Each row is a point. Each copy is the shape, with its points in the same order, turned, moved and blurred by noise. Is it also mirrored, or only turned?
(in the rows, 128 means zero)

Shape:
[[ 86 111]
 [189 134]
 [101 111]
 [132 154]
 [135 144]
 [ 68 140]
 [105  80]]
Copy 1:
[[149  89]
 [134 195]
 [152 102]
 [114 131]
 [120 139]
 [122  75]
 [184 106]]
Copy 1 is: only turned
Copy 2:
[[ 99  95]
 [173 170]
 [104 109]
 [161 114]
 [151 120]
 [116  65]
 [ 85 126]]
Copy 2 is: mirrored
Copy 3, 7 rows:
[[ 91 105]
 [166 184]
 [100 119]
 [151 128]
 [143 133]
 [100  81]
 [ 74 148]]
Copy 3 is: mirrored
Copy 4:
[[ 89 133]
 [191 105]
 [ 99 126]
 [142 151]
 [146 138]
 [ 85 166]
 [ 91  96]]
Copy 4 is: only turned

Shape, 7 rows:
[[128 155 130]
 [128 126 105]
 [163 162 123]
 [118 103 163]
 [184 191 161]
 [ 98 151  97]
 [ 97 158 137]]
Copy 1:
[[125 108 103]
 [157 123 123]
 [136  74 111]
 [105 139 154]
 [ 94  39 106]
 [155 136  85]
 [114 135  88]]
Copy 1 is: mirrored
Copy 2:
[[ 83 124 128]
 [112  95 125]
 [ 71 114  96]
 [139 153 126]
 [ 41 150  75]
 [ 90  96 162]
 [ 87 137 156]]
Copy 2 is: only turned

Shape, 7 rows:
[[126 154 115 122]
 [ 85 182 167 213]
 [135 131 145 143]
 [142 161 135 115]
 [130 130 117 149]
 [121 119 139  88]
 [123 111  88  51]]
Copy 1 (7 x 4):
[[123 128 159 134]
 [157  33 174  96]
 [131 112 123 117]
 [110 124 139 147]
 [131 134 146  99]
 [151 152 119 152]
 [145 213 136 172]]
Copy 1 is: only turned
Copy 2 (7 x 4):
[[139 132  95 114]
 [200  47 143 131]
 [148 131 139 114]
 [154 143 101  94]
 [123 120 125 125]
 [148 181 104 132]
 [104 202  63 140]]
Copy 2 is: only turned
Copy 3, 7 rows:
[[124 136 131 133]
 [198  92 178 194]
 [160 122 114 121]
 [133 135 150 106]
 [140 137 113 141]
 [100 110 119  91]
 [ 46 132 104  82]]
Copy 3 is: only turned

Shape, 12 rows:
[[ 99  85 112 154 171 110]
 [142 137 154  72 182 117]
 [173 128 127 137 144 108]
 [110 184  82 125 107 129]
 [124 163  88 155 128 148]
 [169  93 162  90 112 144]
 [162 156 134  86  95 141]
 [168 131 135  86 108 130]
 [105 129 133 145  92  99]
 [121 111 171 140 175 102]
 [183 121  80 129 175 109]
 [ 81 178 179 152 184  89]]
Copy 1, 12 rows:
[[181 136 107  93 117 159]
 [143 164 170 148 170 125]
 [122  92 141 133 145 149]
 [122 123  95 209 104 151]
 [132 103  92 173 101 127]
 [ 76 149 173 109 122 140]
 [ 70 136 155 174 127 135]
 [ 82 135 168 154 129 147]
 [104 133  85 135 130 188]
 [149 143 116  94 172 145]
 [167  74 172 142 127 139]
 [163 160  65 142 204 137]]
Copy 1 is: mirrored
Copy 2:
[[ 71 180  87 146  99 138]
 [107 182 133 110 158  69]
 [120 159 144 157 133 138]
 [167 162 118  74 101 149]
 [139 164 131 104  66 148]
 [112  88 138 140 146  89]
 [162 113 152 102 141 112]
 [134 115 150 115 151 112]
 [156 141  76 140 126 139]
 [105 183  99 169 127  91]
 [ 85 175 173 133 132 160]
 [158 238  84 158 107  81]]
Copy 2 is: only turned
